Each row is a point. Each copy is the shape, with its points in the same order, turned, moved and blurred by noise. Is it also mirrored, or only turned?

Shape (8 x 2):
[[ 24  88]
 [-45  49]
 [ -1  -5]
 [ 19  -7]
 [  7  17]
 [-54  35]
 [ 28  65]
 [  6  -3]]
Copy 1 (8 x 2):
[[ 94 -25]
 [ 67  50]
 [  9  22]
 [  0   7]
 [ 24   6]
 [ 55  73]
 [ 68 -28]
 [ 11  20]]
Copy 1 is: only turned
Copy 2, 8 rows:
[[-36  82]
 [-65   8]
 [  2  -5]
 [ 21   6]
 [ -3  17]
 [-62  -5]
 [-21  67]
 [ 11   0]]
Copy 2 is: only turned
Copy 3 (8 x 2):
[[-79  22]
 [-42 -48]
 [ 14  -6]
 [ 16  14]
 [ -8   0]
 [-28 -59]
 [-57  25]
 [ 11  -1]]
Copy 3 is: only turned

Shape:
[[-34  32  -1  16]
 [ 37  18  31 -43]
 [ 39  72  42 -11]
 [ 57 -38 -32  36]
 [ 39 -82  -6  41]
 [ 23 -54 -36 -26]
 [-48  37 -25  19]
 [ 33  34   8 -28]]
Copy 1:
[[ 37  43  22 -12]
 [ 14 -47   0  21]
 [ 68 -52  26  -8]
 [-50  -7 -11 -68]
 [-57  10 -61 -59]
 [-69   3  -9   3]
 [ 29  60  43 -15]
 [ 15 -36  24   3]]
Copy 1 is: only turned
Copy 2:
[[-11   6  29 -50]
 [-48  -7  -5  30]
 [-48 -48 -48  -9]
 [ 65  -9  15  47]
 [ 71  40  12  59]
 [ 14  16  57  69]
 [ -2  -5  50 -61]
 [-43 -33  -1  16]]
Copy 2 is: mirrored
Copy 3:
[[ 33   6  18   8]
 [-45 -11 -35  -3]
 [-57 -20  21  12]
 [-12  53 -22 -91]
 [ -3  90 -48 -72]
 [ 12  20 -72 -68]
 [ 54  -2  25  -7]
 [-36 -21 -15 -18]]
Copy 3 is: mirrored

Shape (11 x 8):
[[ 26 -21  36 -23  31   7   6  -5]
 [121 -13 -14  28  -2 -10   6  21]
 [ 18  -5 -21  29  33 -36  39  24]
 [ -4   5  40  10   7  -2 -17  27]
 [-28 -18  -1  -1 -24 -28 -13  20]
 [-19 -10 -17  17 -12  23  10  11]
 [-32  -3   0  30   6 -21  10  12]
 [-36  14 -18  -2  19 -15 -17  20]
 [-35  19  15   3 -21 -15 -15 -13]
 [ 27  17   1  -5  27 -20  47  29]
 [-25 -14 -20  23  25  10  13 -25]]
Copy 1, 11 rows:
[[-33   5   2   6  16  13 -52 -10]
 [ 22 -39   5 -49  32 -46 -74 -73]
 [ -1 -69  -3   9 -14 -26 -19 -18]
 [ -5  12   9  45  17  -9 -13 -31]
 [ 29 -12   9  26  21  21  23 -11]
 [ -6  -2   3  -8  -8  -2  32 -27]
 [ 10 -21   6  35 -20  -2  17 -13]
 [-10 -24  43  34   4   0  25  -5]
 [ 23  23  27  30  -3   1  15   9]
 [-19 -44 -10   8  15 -42 -27   3]
 [-16 -15  18  -5 -45  13   8 -11]]
Copy 1 is: mirrored
Copy 2 (11 x 8):
[[-23   8  -6  27  27 -27  16 -18]
 [-28  40  60  39 -13 -44 -11  70]
 [-16 -33  38  29  24  21   5  38]
 [ -2  15   2  11 -14  25  20 -23]
 [ 13  -8 -11  25 -16  41 -41 -21]
 [ 45 -20   4  -5   5  10 -20   7]
 [ 15 -32  22   3   3  43  -5 -12]
 [  0 -18 -18 -16  -3  44  -9  -2]
 [  5 -23  -1 -12 -37  20 -11 -42]
 [-22 -35   6  34   1  10  26  33]
 [ 16 -37  16 -27  32   3 -15 -12]]
Copy 2 is: mirrored
Copy 3, 11 rows:
[[  9   0 -17   5  45   2 -34 -25]
 [-33 -59  37   8  59  58  42   4]
 [-25 -11  10 -53  14  29  -8  23]
 [ 11  -5  14  -9  -3  -4 -24 -53]
 [  9  16  27 -12 -15 -33   1 -18]
 [  8  12  -8 -19 -14  -8  33 -18]
 [  9  15  15 -36 -17   2  -9 -10]
 [  9  -4  -2 -19 -39 -17 -24  -2]
 [  9  41  16  10 -45  -8 -11 -24]
 [-51 -13   3 -34  21  12 -18   7]
 [ 30  26 -32 -27 -14  18   1  13]]
Copy 3 is: mirrored

Shape (16 x 11):
[[ -9 -23   9 -27  14  16 -32  -9 -20   1  -3]
 [  0  34   5 -80 -32 -13 -22  -2  23 -10  -5]
 [ 27 -18 -11 -23  16  -4  -3   8  -3 -39  -5]
 [-27  66  -1  -1   0  28  -2 -26  -2   9  -6]
 [ 17  29 -16  -5 -16 -16   5 -16  29  12  -4]
 [-33  -8  -3 -31 -62  10   2 -19   0   9  34]
 [ -3 -18 -16 -24  24 -16 -27 -16  29  20   6]
 [ -2   9 -14   1 -24  21 -33  -6  20  10 -12]
 [ 25   2   4   7 -15  -1 -15 -14   3   6 -17]
 [ 26 -21  31   9 -25  -9 -24 121  23  -3  -4]
 [ 18 -12  41 -12  14 -20  -9  -2  23   8  -7]
 [ 21 -24  11   6  13 -22 -22 -14  25  -6  -5]
 [ 20 -10   6  -8  11  10 -25 -21  30 -11  15]
 [ 11  60  -6  15   8 -12 -31 -23  -7  11   1]
 [-62 -20   6   3  10 -14 -31 -24  17  -8  -7]
 [  9 -14   6   6   0   4  18 -20  -1   7 -15]]
Copy 1 (16 x 11):
[[  7 -13 -19   0  -2  -4  34  16  17 -35  12]
 [  7 -21   1 -48 -63  48  14  -7  11 -42 -15]
 [ 17 -12  12 -35  27  16  21   1 -11 -23  -2]
 [ -5  28   9   7 -42  -3  36 -36  36  -2 -37]
 [-16  14  17 -14 -29  41  14 -31  -3   6   3]
 [ 10 -33  -9  31 -35  52 -14 -13  45 -19  -2]
 [-22 -20   3 -21  -9  22  42  -8  16 -12  41]
 [-20  -7  -1  15 -30  12  21 -31  -8 -26   3]
 [-14  12  -7   6  -9  21  19  -6 -21  -9   1]
 [-26 -48 -15 -38 -10 -48 -71   1 -53  -9   6]
 [-16 -13 -26 -30 -11  13  29  18 -13  17  11]
 [-30 -16  -7 -15  11  24  35   5 -21   4  15]
 [-23 -22 -21 -16  13  29  40 -21   1 -14   8]
 [-46  44  14  -9 -22  12  32 -14  15 -14 -22]
 [-24 -50  19  24 -21   2  55  16  29   5   4]
 [ 11   6  -6   9   2  19  23  -3  -2  17  11]]
Copy 1 is: only turned
Copy 2 (16 x 11):
[[ 42  -4  -4 -19   3 -10  40   3   2  -9   7]
 [ 68 -24 -57   7  49 -16 -21 -20  -1  -7  22]
 [ 32  10 -29  15 -32  -5  -5   1   5 -20  -6]
 [ -7 -37 -13  -7  27 -13   0  -6 -49  42  21]
 [ 16 -12  -8  15  14 -11 -40 -13   0  17  44]
 [ 27 -32 -21 -41  47  16 -15  22  39  17   8]
 [ 50   4  19 -20  -1 -14  -7 -28   2  -5  25]
 [ 11  -2 -12 -24  19 -22 -12   8 -11  -2  49]
 [  8  -6  -1  14  -3 -21  -1  14   2  -9  43]
 [-27  27 -84 -17 -26  19  22 -45  45 -58  65]
 [ 24 -26   5  14  -6  -5   7 -28  16 -32  29]
 [ 27  -9  18   8 -25  -1  -6 -10  10 -30  34]
 [ 33 -28   6 -19 -23 -20 -14  -5  -2 -17  26]
 [ 17 -20  -2  17  -6  -5   6  -5 -37  41  62]
 [ 34  -6  33 -40  22  39   9  -8 -21 -22  12]
 [ -6  -1  18   9   3  -8  -5   3  16   0   5]]
Copy 2 is: only turned

Shape:
[[-14 -52  26 -34  22 -46   5 -61  -6 -70 -44  45]
 [ 14 -15   2 -20  39 -44  20 -14  43  72  69  27]
 [  6 -79  11  -4  -3  42  -8 -24  15 -12 -42  50]
 [-60  80  47   8  -6  65 -34 -54 -11 -17 -29 -33]
 [-49  38  55   9  13   9 -68  -5  -2  10 -15 -38]
 [ -4  33  70  40 -24 -21 -86 -28  10 -16   8 -14]
 [-20  25  25  16 -49  19 -67 -39 -16   5   0 -44]
 [-10 -81  53 -16  39  -4  -7 -14 -66 -26 -23  49]
 [ 53  42 -11  10  17 -21  17  48  17  29  90  51]
 [-17 -33   6  31  -5 -46  23   6   1  16  38  32]
 [ -5  -9  39  12  -4 -26  35  27  38  53  55  77]
 [ -9  52  56  66  -6  14 -40 -38 -12  33  58 -46]
 [-12  -8 -21  53 -12 -40  26  -9   4  56  72 103]
 [ -5  -2  36 -19 -50 -29  37   9   0  30  58  28]
 [-51  -7 -18   5  -7  -4  -7  21  32   3  98  25]
 [  7 -63   2 -17  17 -55  11 -38 -42 -51 -57 -18]
 [-45  64  22  33 -24   8 -81   4 -13  33 -32 -33]
 [-29  44  56  65  -4  14 -21   0  23  -7  -9 -58]]
Copy 1:
[[  17   71   36    6   89  -45   53   31  -26   21   -8   21]
 [  50   39   -6   -1    3    5  -42  -72   26   89    4    0]
 [ -21   33   46  -42   60    0   10    1   27  -19  -52    7]
 [ -80  -34  -74    5    1  -47   72   20   20   14   13   22]
 [ -38    3  -97   22   22   -1   56   10   19   19   15  -23]
 [ -33  -10  -66   12   55   36   83  -35   -2   25   37  -13]
 [ -51  -20  -69  -11   20   21   50   -3  -27   16    2   10]
 [  25   47   -6  -16  119  -49  -16   24    1  -12  -26  -34]
 [  96  -35  -10   -1  -14   37  -29  -50   57   35   47   16]
 [  61   29  -11  -49    8   13   14  -18    4   30    4  -26]
 [  76  -18    7  -29    6   -2    6  -49   62   62   -1  -34]
 [ -31  -25  -97  -26   -2    8   33  -64  -11   16   66  -14]
 [ 105   21   -7  -90   -7   -5   15  -69   34   39   -9    4]
 [  62  -49    1  -43    8   -2   15  -12    6   77   -3  -25]
 [  44    6  -37  -65   10   32   12    7   60   73   22   24]
 [  18   73   18   17   46  -10   17   45  -76  -13  -17  -18]
 [ -29  -19 -115   30   -7   30   60    0   16   -8   -7  -13]
 [ -46  -10  -58    2  -25    9   62   -4    9    2   55  -43]]
Copy 1 is: mirrored
Copy 2:
[[  50   26    9   96  -24  -22   64   22   -8  -27   41    9]
 [  21   68  -44  -54  -14  -20    1   23   40   53   63    7]
 [   0   -9   27   46   20  -21   23   33   59  -51   57   29]
 [  17  -24   64   40  -41   27  -86  -20    9  -18  -20  -66]
 [   3   -4   44   -9  -62  -32  -45    5    9  -14  -37  -45]
 [  52    2   51    7  -20  -81  -42   27   22    6  -33  -63]
 [   3  -27   77    8  -17  -27  -34   26   27   30  -16  -67]
 [   3    6   14   37  -35  -48   72   -4   21  -70   74  -28]
 [  16   62  -45  -72   70  -47  -16  -37   13   41   34  -16]
 [  29    0  -36  -25   14  -38   19   38   -4   11   56  -21]
 [  33   49  -37  -62   32  -37  -27   38    5  -13   81   -1]
 [  40  -23   17  -39  -26  -40  -66   -4   48   36   -4 -101]
 [   3   21  -70  -22   51  -60  -34   41   -4   39  110  -27]
 [  38   37   19  -58   31   -9    4   36  -14   18   71  -38]
 [  23  -16    0  -56    7  -41  -27   -9  -25   53   64   21]
 [  22   -1    3   67  -21   -3  105   29   10  -14    4  -28]
 [ -35  -13   43   -6  -27  -33  -68   30    1    2  -52  -68]
 [  49  -41   14  -24  -19  -10  -54   15   22  -17  -53  -56]]
Copy 2 is: only turned
